Each row of a before or after table is a point. The points were changed in one or more steps. Then noise was added and the rows were shuffled. The steps act on how far a point lies along the listed directions, d1 being the first. Name the steps. A step turns or swaps two directions, mirrors them in a line or flattens them onto one, adds a multiple of one to another, or multiplies one. Angles are multiples of 10 degrees, from the lower direction toward the higher: turns from -170 to 170, lines from 10 to 170 but not 90. Use the fewest steps. Two steps may share a direction if one is a turn and the other turns, adds or multiplies; they go together, in the order done. Otherwise the lowest direction goes first.

Directions:
(1): 41,36
(2): -36,41
Before (14 x 2)
44,27
72,4
-52,-13
-34,17
-11,0
-26,6
80,-62
52,28
10,54
-47,21
-34,-28
8,-23
-29,-70
-22,-17
After (14 x 2)
58,-11
50,22
-33,-29
-26,37
-24,31
1,-32
-39,-80
-7,3
-44,-7
46,-97
26,66
-22,-14
42,22
-18,14
Steps: add 0.5 times d2 to d1

Directions:
(1): 13,-39,63,13
(2): -11,63,37,19
(3): -60,-19,-9,43
Before (8 x 4)
-1,3,20,22
-21,-8,-8,34
20,42,-17,11
44,43,32,-9
-44,51,-38,13
16,43,-16,-33
59,22,14,-43
18,-80,-10,-5
After (8 x 4)
-16,-13,0,36
-60,49,-20,30
38,63,24,-10
29,-94,-21,-17
3,6,26,20
5,51,-21,-23
53,37,-7,-47
11,48,-17,18
Steps: turn d1 and d3 by -20 degrees; multiply d2 by 1.3

Directions:
(1): 50,-26,18,23,-31,-40,-74,15,14
(2): 8,-36,-12,-95,23,-6,-17,30,-12
Before (13 x 9)
17,-27,-11,-40,-1,-8,-36,8,-10
-8,-10,-9,-14,14,-1,15,-2,-6
34,23,27,95,-46,-23,-43,-16,33
-5,-2,-8,-27,18,-4,7,15,11
-18,-25,-8,-61,16,-8,2,2,4
3,17,9,48,-23,1,10,-10,7
0,-16,-9,-50,7,5,-1,26,-8
4,-27,-6,-57,12,15,1,16,-10
40,-22,8,27,-16,-26,-49,9,5
13,8,3,-17,-13,-22,-29,12,7
20,-39,-14,-37,17,-11,-26,33,-2
26,-18,-1,-40,0,-5,-19,24,-7
6,3,7,20,-13,-10,-7,-12,5
After (13 x 9)
-15,-10,-22,-49,17,19,13,-3,-20
-16,11,-10,-2,18,4,25,3,11
-24,10,-14,-19,13,25,40,7,-8
-10,0,-7,10,10,0,21,-10,-3
27,-9,14,20,-27,-19,-29,8,8
-42,6,-9,-22,17,13,44,-23,3
62,-32,19,-21,-25,-43,-91,27,22
-5,2,-11,-43,17,18,26,13,-13
-15,-14,-24,-40,36,17,31,19,-10
15,-10,5,-6,-10,-15,-18,-1,3
-3,11,-6,-43,3,-12,-5,12,0
26,-35,-8,-49,14,-13,-32,24,-9
-24,2,-10,-21,17,37,43,-6,-12
Steps: turn d1 and d2 by 70 degrees
